Each row is a point. Examples show where two turns around zero, p and q, send a point. Write where each new point lands after one turn and then the other. Backwards means that the second turn is done in reverse. Each puzzle has new turns, and all numbers are rounded.
In the rows, zero is written as 128.

Turn p:
[115 163 126] => [114 129 163]
[137  76 110] => [128 114  74]
[117 141 145] => [140 125 149]
[142 133 131] => [129 143 128]
Turn q:
[139 124 104] => [146 137 111]
[ 89  93 143] => [ 96  88 110]
[134 122 161] => [125 107 154]
[137 155 110] => [135 161 129]
[141 146 122] => [137 147 136]
Where do these land?
q, then p: [104 126 105] => [ 98 114 132]
q, then p: [107 113 140] => [130 102 117]
q, then p backwards: [114 125 115] => [138 117 115]
q, then p: [150 131 118] => [126 152 127]
p, then q: [136 169 170] => [132 131 187]
q, then p: [156 103 120] => [127 153  99]

Turn p:
[142 141  87 100] => [122  82 153 124]
[134 127 138 110] => [143 130 143 133]
[135  69 142 167] => [105 160  98 181]
[128 149 129 140] => [134 123 113 111]
[118 130 147 121] => [138 146 135 122]
[128 136 148 150] => [138 143 104 122]
[111 144 105 107] => [116 112 152 104]
Turn q:
[108  99 120 153] => [167 128 122 147]
[127 143 149 108] => [ 97 124 135 136]
[110 109 121 120] => [140 109 116 141]
[173 152 119 114] => [105 132 141  82]
[153 137 158 114] => [101 126 160 123]
[ 94 113 127 165] => [162 147 115 160]
[131 143 102 122] => [124 130 106 107]
Where do these land?
q, then p: [121 120 129 135] => [131 123 118 133]
q, then p: [144 151 114 105] => [114 133 162 117]
q, then p: [171 159 112 154] => [164 116 164  97]
p, then q: [143 147 144 137] => [132 120 131  99]
q, then p: [ 98 104 146 141] => [126 126  86 141]
q, then p: [121  88 139 126] => [134 138 106 162]
p, then q backwards: [ 97 127 112  98] => [166 135 152 122]

Turn p:
[155 117 157 112 108 126 115 114] => [115 141 162 117 134 136 147 103]
[ 96 105 103 126 135  93 125  98] => [103 129  78 118 135 100 142 120]
[119 127 107 100 170 161 145 128] => [108 132 122 131 141 138 116 188]
[162 162 106 158 130 145 138 163] => [175  98 133 141 128 168 110 137]
[100 138 117  97 137 138  98 116] => [123 176 110 135 134 122 136 148]
[117 114 128 139 111 142 171 110] => [ 91 104 125 138 101 133 113 123]
[135 125 152 152 125 137 142 138] => [131 108 152 135 122 122 108 117]
[128 107 118 141 103 118 119 155] => [146 126 120  96 110 129 116 108]
[117 138 130 141 163 120 118  99] => [121 127 113 154 163 107 129 131]
[151 147 162 113  98  99 110 159] => [167 137 166 115 111 123 163 106]
Turn q:
[132 128 154 118 194 126 147 109] => [125 131 198 113 154 133 125 132]
[102 159 114 136 145 117 115 122] => [137 147 137 141 124 124  86 132]
[163 120 119 132 128 137 139 115] => [143 128 135 134 127 129 163 142]
[112 122 130 149 101 156 141 139] => [109 149 103 119 106 145 140 119]
[103 127 108 114 125 109 133 155] => [106 130 108 149 151 123 107 120]
[108 116 126 167 124 104 124 125] => [117 129 135 155  97 123 119 101]
[151 143 148 109  97 140 138 109] => [141 129 114  92 123 103 151 143]
[ 92 126 117 125 135 125 114 104] => [146 145 131 130 132 128 102  97]
[190 110 136 103 103 138 102 173] => [129  63  91 120 137 144 160 164]
Where do these land?
q, then p: [160 128 132 154 157 115  97 103] => [126 115 176 108 126 133 118  91]
p, then q: [108 147 119  94 103 118 132 137] => [112 149  96 129 122 107 142 148]
q, then p: [106 158 150 149 120 103 117  99] => [142 151 132 124 123 124 165  86]
p, then q: [165 118 145 147 111  98 121 160] => [148 106 147 100 147 110 168 121]
q, then p: [126 131 126 104  90 111 145 136] => [131 114  86 119 129 118 148 139]
q, then p: [141 137 122 118 115 151 160 125] => [140 111 125 139 110 132 141 161]
q, then p: [134  96 148 130 155 146  92 114] => [ 88 140 167 117 141 145 116 123]
q, then p backwards: [ 80 133 105 126 111 145 110 127] => [111 123  99 153 106 146  94 123]
q, then p: [121 114 120 140 163 178 133 151] => [122 149 152 157 120 143  88 159]
p, then q: [149 147 129  99 145 114 168 119] => [ 76 137 128 127 133 144 151 113]
q, then p: [119  99 114 148 138 129 134 138] => [111 124 125 154 126 128 102 119]

Turn p:
[112 135 129  92 137  94  92 104 161] => [122  90 157 120 133 112 147  83 156]
[135 130 115 138 134 164 137 111  84] => [147 143  83 122 108 150 129 130 108]
[110 148 124 148 135 115 159 143 175] => [102 158 160 168 145 120 121 116 129]
[149 155 131 152 150 150 120 102 146] => [115 119  96 163 138 153 124 109 140]
[115 134 127 140 118  94 115 144 118] => [142 113 157 131 119 117 104 130 119]
[173 118 133 122 138 135 169 174 134] => [138 168 118 129 175 118 120 170 143]
[120 105 115 126 108 140 104 140 143] => [105 108 127 117 132 106 138 137 105]
[126 120 139  93  96 141 103 138 111] => [123 111 115  88 106 100 129 143 137]
[131 104 160 150 130 119 142 104  99] => [142 125 138 122 110 177 132 154 130]
[150 136 116 118 124  97 159 107 128] => [163 140 140 152 127 125 152 130 149]
[ 87 123 119 129 137 159 108 140 109] => [109 132 116  96 114 130 112 107  92]
Turn q:
[153 146 133 134 125  96 134 134 123] => [124 144 115 121 112 108 152 108 132]
[131  97  90 116 109 113 127 116 154] => [127  98 113 141  96 128 122 156 158]
[107 104 112 105 127  95 143 152 125] => [130 132 129 121 101 167 143 134 162]
[130 112 159 131 103 156 141 132  88] => [152 144 152 117 109 138 106 122  84]
[121 110 146 143 138 131 122 126 148] => [121 115 157 145 135 124 136 132 127]
[106 115 107 106  88 152 111 161 137] => [123 149 117 145 115 158 106 181 125]
[110 167 123 149 144 137 131 107 146] => [100 122 118 140 164 117 111 103 135]
[115 163 149 152 151 145  93  92 114] => [111 130 146 104 180  93 106 115 118]
[154 112 110 143 141 161 134 157 113] => [130 109 112 124 127 148 147 140  81]
[154 155 150 102 153  94 143 103 131] => [160 136 119 122 140  98 151  89 158]
Where do these land?
p, then q: [165 107 141 151 101 158 152 143 122] => [ 97 148 102 129 132 171 152 141 110]
q, then p: [171 148 152 107 115 160 133 146 137] => [179 133 109 160 132 134 101 137 121]
p, then q: [ 98  74 131 160 152 115 124 128 105] => [176 145 143 104 145 147 115 132  85]
q, then p: [113 140 123 155 171 152 124 138 142] => [125 150 131 105 138 170 129 106 107]
q, then p backwards: [114 117 122 128 132 113 124 171 150] => [134 112 148 140 120 138 156 100 148]
p, then q: [125 132 144 144 107 138 148 125  93] => [119 158 106 135 117 127 119 150 106]
p, then q: [131 139  96 140 148 157 137 109 113] => [119 107  92 106 127 122 106 115 113]
q, then p backwards: [154 133 131  98 128  90 127 110 102] => [131 138 123  74 123 124 132 122  98]
q, then p: [ 82 131 102 120  93 121 109 132 160] => [ 77 114 139 137 136 104  97 112 103]
q, then p backwards: [123 123 144 119 135 114 149 110 131] => [124 146 128 116 139 103 125 115 128]
p, then q: [129 128 130  90 129 123 102 123 115] => [157 116 122 137 112 121 131 139 156]
p, then q: [131 163 121 125 123  94 108 100 165] => [111  92 167 150 108 101 126 113 135]

Turn p:
[152 114 129 131 110 162 171 119 135 144 118 128] => [112 112 109 163 159 154 131 119 117 115 144 113]
[101 124 159 122 137 109 115 100 133 124 136 127] => [125 165 140 102 117 129 131 137 105 125 137 141]
[130 126 134 123 128 141 105 103  93 132 154 119] => [106 160 150 118 129 122 125 106 139 126 120 105]
[160  90 150 139 140 132 164 171 116 109 118 108] => [128  80 102 113 129 129 122 101 138  93 173 120]
[137 131 118 120 139 127  91 142 144 134 143 163] => [149 132 153 125 134 138 110 125 155 147 112 156]
[100 127 127 136 116 155 118 175 159 101  98  98] => [116  95 102 150  81 110  97 138 123 152 153 146]
[126 101  98 152 132 107 114 110 113 133 133 136] => [141 121 167 117 127 132 154 133 134 143 133 103]
[111 141 136 106 110 129 155 168 112 132 128 150] => [152 124  90 126 125 140  92 141 133 112 112 112]
[150 125 119 156 107  84  84 128 139 111 105 116] => [134  94 182 125 118  86 134 145 116 124 126 144]
[122 142 137 132 130 104 149 136 140 140 157 121] => [151 130 110 111 135 127 132 110 100 132 114 131]
[126 151 113  72 134 161 158  90 139 144 120 114] => [ 91 158  93 165 125 162 156 128 128 116  96 137]
[122 162 135 124 158 107  80 102 130 169 125 140] => [157 186 156 138 131 104 147 130 139 133 110 158]
[127 130 109 150 123 145 159 120 112  92 129 143] => [103 106 110 113 152 131 132 150 137 146 132  99]
Turn q:
[126 105 123 136 140 115 140 131 156 109 107 121] => [ 97  97 141 135 144 140 120 125 135 129 130 124]
[111 122 118 140 117 130 135 134 104 125 102 140] => [122 133 129 134 150 122 124 129 103 133 138 156]
[134 158 112 132 132 138 132 132 153 119 107 113] => [104 133 138 155 130 132 147 150 128 125 113 114]
[125 110 131 136  96 108 115 127 184 126 124 147] => [112  92 171 113 115 112 132 137 152 151 120 141]
[ 89 160 113 127 115 140 135 141 110 124 107 127] => [116 149 123 143 128 126 130 153  93 114 115 160]
[143 116 134  96 137 133  92 114 121 141 102 121] => [150 123 120 151 147  95 122 113 153 113 113 125]
[147 120 113 137 130 207 133 138 104 118 190 141] => [128 203 124  79 128 145 158 114 148 100 162 120]
[140 123 157 149 133 155 137 100 120 128 119 119] => [120 153 140 127 138 115 113 101 115 134 129  97]
[140 110 140 103 138 110 120 106 123 117 112 140] => [140 116 124 144 141 120  94 119 153 136 131 128]
[128 125 139  79 124 111 141 130 139 153 116 147] => [151 108 139 161  98 123 111 120 143 116 137 148]
[135 135 172 136 140 107 119 146 103 111 120  99] => [148 109 115 121 146 122 101 146  98 115 127  90]
[138 130 114 135 120 136 137 129 104 138 177  84] => [156 147 115  99 126 168 154 114 115 120 109 111]
[142 113 126 143 140 109 121 140 177 159 103 139] => [107  79 143 146 117 104 155 116 140 141 139 120]
[ 68 150 112 145 138 106 135 130 104 129 225 135] => [128 144  67  59  72 171 128 141 109 141 117 154]
[154 144 115 127 120 115 127 121 118 122 110 146] => [141 135 130 153 141 126 131 145 135 154 139 130]
Where do these land?
q, then p backwards: [152  97 124 106 118 147 123 156 105 159 137 143] => [150 108 150 141 170 104 128 143 125 157 116 123]
p, then q: [174 122 128 157 171  85 145 135 145 144 120 163] => [121 121 124 143 118 157 112 107 172 129 190  95]
p, then q: [137 108 133 148 120 112 126 106  75 127 143  90] => [144 121 129 128 127 164  83 125 111 120  84 110]
p, then q: [102 122 107 139 134 138 109 149 155 118 131 107] => [154 124 147 117 113 114 147 104 121 146 127 152]
q, then p: [126 145  94  83 121 134 121 120 143 155 107 100] => [122  95 120 138 162 113 136 169 118 134 164 132]
p, then q: [105 127 116 139 137 123 135 119 119 132 136 154] => [138 129 129 146 116 132 150 126 126 105 130 112]
p, then q: [128 146 115 139 114 152 155 103 139  82  91 124] => [103  98 104 107 126 143 143 126  98 103 141 169]
q, then p backwards: [121 125 145 114 136 140 118 107 132  80 144 136] => [120 136 146 111 123 148 113 136  98 105 137 160]
p, then q: [ 90 115 128 116 156 130 136 167 123 132 108 158] => [140 135 156 120 122 135 180 146 164 120 133 124]
q, then p: [134 143 120 149 114 140 101  97 127 133  92  91] => [149 138 110 136 124  94 170 148 130 105 153 130]
p, then q backwards: [139 147 133 116 138 142 136 145 141 158 148 122] => [123 116 113 111 138 128 129  99 101 147 122 119]
p, then q: [153 159 154 141  81 116 118 145 117 118 147 132] => [140  97  90 135 164 101 101 136 139 133 116 122]
p, then q: [102 107 166 119 124 103 141 114 142 126 159 144] => [162 174 110 140 130 122 119 140 141  99 133 131]
